Rows are points. Any point is a mix of the corners, with weights that add up to 1. It lies inside the corners' shape when no weight is negative. Say inside or outside, and name the corners with a negative weight.

Corners:
(1): [ 1.33 -2.34]
(2): [1.81 2.23]
(3): [-3.71 -0.71]
Points:
[1.30 0.62] => inside
[-3.17  0.53] => outside (1)
[1.49 1.84] => inside
[1.58 1.80] => inside
[1.42 0.33] => inside
[3.24 1.34] => outside (3)
[-1.51 -0.94] => inside
[ 2.07 -2.17] => outside (3)
[1.54 1.69] => inside

Corners:
(1): [-1.85 -0.23 -0.92  4.67  0.12  3.74]
(2): [ 1.62 -0.02 -0.03 -6.08 -2.62 -3.62]
(3): [-1.56  2.17  1.53  3.78  1.77  4.81]
(4): [-1.29 -2.30  0.05 -6.11 -1.32 -1.46]
(5): [-0.09 -0.12  1.47  1.25 -1.36  2.09]
(6): [ 1.54 -1.15 -0.37  1.08  0.20  3.02]
(7): [ 0.00 -0.39  0.87 -0.14  0.50 -1.09]
Points:
[ 0.48  1.14  1.26  0.73 -0.04  1.11] => outside (1, 4)
[-0.18 -1.03 -0.27  0.19 -0.87  0.92] => outside (3)
[-0.25 -0.26 -0.20 -2.35 -1.00 -0.01] => outside (5, 7)
[-0.15 -0.18  0.53  0.67 -0.27  2.53] => outside (7)
[ 0.30 -0.13  0.33  1.33  0.40  2.81] => inside

Corners:
(1): [ 1.46 -2.17 -0.85 -0.46  0.82 -0.57 -0.12 -0.22 -2.11 -3.18  1.07 -0.08]
(2): [ 4.84  0.23  0.91 -2.67 -0.51  2.62  1.96  0.13  3.59  6.77  0.10 -0.54]
(3): [-2.78  1.65 -0.46  3.35  0.55 -2.61 -1.95 -0.47  3.55 -3.05 -4.21  3.92]
(4): [ 0.14  2.01 -0.81 -0.32  0.72 -1.40  1.18 -0.40  1.58 -4.19  1.13 -1.70]
(5): [ 0.04 -3.42 -2.00  3.39  4.77  1.04 -0.02 -0.76  7.03 -3.66  1.10 -3.57]
(6): [-1.41  1.77 -0.51 -2.34 -0.43 -0.62 -4.00  1.85  0.58 -3.46 -0.52 -1.59]
(7): [ 0.60  0.54 -1.16 -1.87 -1.04  1.60  0.79  0.10 -0.54  0.66 -1.51  6.24]
(8): [-2.30 -3.87 -0.55 -1.08  6.30 -1.17  0.72 -2.42 -0.03 -5.36  0.17 -2.58]
(9): [ 3.45  1.24 -0.41 -2.53 -1.96  5.04  0.98  1.85 -1.10  3.01 -3.15  1.21]
(10): [-1.51  2.66 -1.68 -0.13 -1.22 -1.41  0.93 -0.76 -1.01  0.99  0.86  0.35]
(11): [-0.20  2.36  0.45 -2.25  4.53 -1.00 -3.45  1.14 -0.39 -2.73  0.78  0.33]
(12): [-1.75 -1.66  0.14 -1.33  0.86  1.39  1.11  3.77 -1.26 -1.62 -2.04  1.87]
(13): [-1.08  0.29 -5.09 -1.20  0.18 -1.24  0.89  2.61 -0.26 -2.60 -2.42  2.35]
Points:
[ 0.06  0.15 -0.99 -0.60  1.14  0.26  0.17  0.29  1.05 -1.81 -0.31  1.04] => inside
[ 0.36  1.34 -0.61 -1.11 -0.24  1.16 -0.64  1.66  1.32 -0.55 -2.04  1.26] => outside (1, 8, 10)
[ 0.26  0.93 -0.98 -0.69  0.21 -0.02 -0.16  0.64  0.85 -1.61 -0.30  0.60] => outside (8)
[ 0.02 -0.75 -0.89 -0.90  0.80  0.56  0.46  1.31  0.03 -1.32 -0.85  0.97] => inside
[ 0.08  0.62 -1.14 -0.64  0.01  0.16  0.18  1.08  0.67 -0.80 -0.79  1.05] => outside (8)
[ 0.73 -0.40 -0.74 -1.13  0.42  1.01  0.29  0.48  1.08 -0.73 -1.28  0.25] => outside (10, 11)
[ 0.68  0.94 -0.44 -1.89  0.06  0.72  0.21  1.00 -0.63  0.07 -0.93  1.49] => outside (5)
[-0.34  1.27 -1.29 -0.64  0.83  0.23 -0.55  0.32  0.99 -2.37 -0.86  0.20] => outside (1, 2, 12)
